Rows are points. The window is the flat piece filled in between its corners: a triangle in 3 columns, a solid with four corners in 4, and so on. A path goes straight from each point to the next, and from the last back to the first. After which points does the path pass through the window?

Window:
[[ 0.07  0.08  0.48 -0.16]
 [ 0.06 -0.29 -0.36  0.43]
 [ 0.03  0.56  0.40  0.23]
 [-0.95 -0.88 -0.11 -0.11]]
Path:
(1): [ 0.23 -0.85  0.22  0.56]
(2): [-0.09  0.16 -0.27  0.09]
(3): [ 0.36  0.72 -0.42  0.26]
(4): [-0.03  0.07  0.79  0.36]
(5): [-0.56 -0.89  0.01  0.33]
(6): [-0.82 -0.48 -0.25 -0.31]
(7): [-0.77 -0.41 -0.12 -0.90]
(8): [-0.58 -0.76  0.13  0.54]
(9): [-0.68 -0.95  0.20  0.11]
(10): [-0.39 -0.54 -0.42 -0.04]
(11): [-0.09  0.26  0.27 -0.18]
(12): [-0.15  0.06  0.38  0.45]
(13): [0.25 0.14 0.23 0.89]
(14): [-0.15  0.08 -0.07 -0.11]
(15): [ 0.06  0.03  0.10 -0.41]
(16): [-0.02  0.10  0.68  0.18]
Through the window after points: 1, 5, 7, 11, 13, 15

Window, 6 rows:
[[-0.28  0.92 -0.17 -0.10  0.05  0.16]
 [-0.53 -0.34  0.30 -0.80 -0.80 -0.89]
 [-0.02  0.31 -0.08 -0.56  0.39  0.60]
 [-0.25  0.60 -0.64 -0.13  0.13 -0.26]
 [-0.06  0.34  0.15  0.14 -0.14 -0.80]
 [ 0.06 -0.59  0.54  0.41 -0.53  0.64]]
Path:
(1): [ 0.55  0.15 -0.34  0.08 -0.63 -0.44]
(2): [-0.39 -0.07  0.31  0.06 -0.33 -0.16]
(3): [-0.60  0.53 -0.13 -0.39  0.56 -0.28]
(4): [ 0.21  0.80 -0.64 -0.24 -0.34  0.05]
(5): [ 0.13  0.83 -0.49 -0.08 -0.84 -0.64]
(6): [-0.52 -0.08  0.50 -0.02  0.22 -0.06]
(7): [-0.44  0.11  0.08  0.13  0.19 -0.38]
(8): [ 0.11  0.63  0.04 -0.06 -0.33 -0.54]
(9): [ 0.38  0.24 -0.43 -0.48 -0.13 -0.13]
(10): [-0.42  0.46  0.04  0.23 -0.03 -0.57]
(11): [-0.81  0.02 -0.08 -0.54  0.68  0.08]
(12): [ 0.41  0.83 -0.25 -0.23 -0.52 -0.55]
(13): [ 0.13  0.54 -0.19 -0.39 -0.18  0.01]
(14): [-0.82 -0.12 -0.16 -0.24 -0.08 -0.59]
(15): [-0.63  1.06  0.31  0.50  0.80  0.09]
(16): [ 0.13  0.15 -0.24 -0.44 -0.70 -0.44]
Through the window after points: 7, 9, 13, 15

Window:
[[-0.34  0.37  0.37 -1.07 -0.04 -0.37  0.55 -0.13]
 [ 0.80 -0.55 -0.32 -0.13 -0.14 -1.03 -0.14 -0.08]
 [-0.15  0.01  0.04  0.21  0.47  0.19 -0.19 -0.34]
 [ 0.02 -0.28  0.18 -0.08  0.37  1.19 -0.06  0.00]
 [ 0.64 -0.47  0.07  0.02  0.14 -1.26 -0.45  0.56]
 [ 0.61  1.15  0.31 -0.36 -0.09 -0.65  0.56  0.13]
 [-0.15  0.40 -0.13  0.40 -0.14  0.51  0.32  0.29]
 [ 0.00  0.48 -0.32  0.04  0.00  0.70 -0.47  0.16]]
Path:
(1): [ 0.08  0.23 -0.06  0.02  1.05  0.22  0.56  0.69]
(2): [ 0.05  0.38  0.20 -0.12 -0.79 -0.31 -0.32 -0.76]
(3): [ 0.47  0.12  0.32  0.71 -0.46  0.10 -0.44 -0.18]
(4): [ 0.14  0.36 -0.13 -1.14  0.70 -0.55  0.65  0.34]
(5): [ 0.31 -0.26 -0.70  0.21  0.48  0.06  0.53  0.46]
(6): [ 0.06  0.25  0.39  0.08 -0.23 -0.26 -0.39  0.14]
(7): [ 0.41  0.00  0.88  0.15 -0.22 -0.91 -0.60 -0.01]
(8): [ 0.59 -0.53 -0.79 -0.18  0.37 -0.79 -0.04  0.69]
(9): [ 0.43  0.27 -0.27 -0.64  0.72 -0.85  0.00  0.24]
(10): [ 0.29 -0.03  0.35  0.11 -0.41 -0.46 -0.10  0.28]
(11): [ 0.05  0.52  0.20 -0.03 -0.32  0.16  0.00  0.03]
(12): [ 0.40 -0.12 -0.30  0.15  0.85  0.13  0.66  0.51]
(13): [ 0.42  0.54 -0.28 -0.27  0.22  0.18  0.04  0.52]
(14): [ 0.12 -0.03  0.49 -0.10 -0.10  0.18  0.22 -0.20]
(15): [ 0.29  0.09  0.12  0.28 -0.18 -0.46 -0.08 -0.19]
(16): [ 0.09  0.10 -0.38 -0.88  0.57 -0.26  0.13  0.48]
Through the window after points: 1, 3, 5, 7, 9, 11
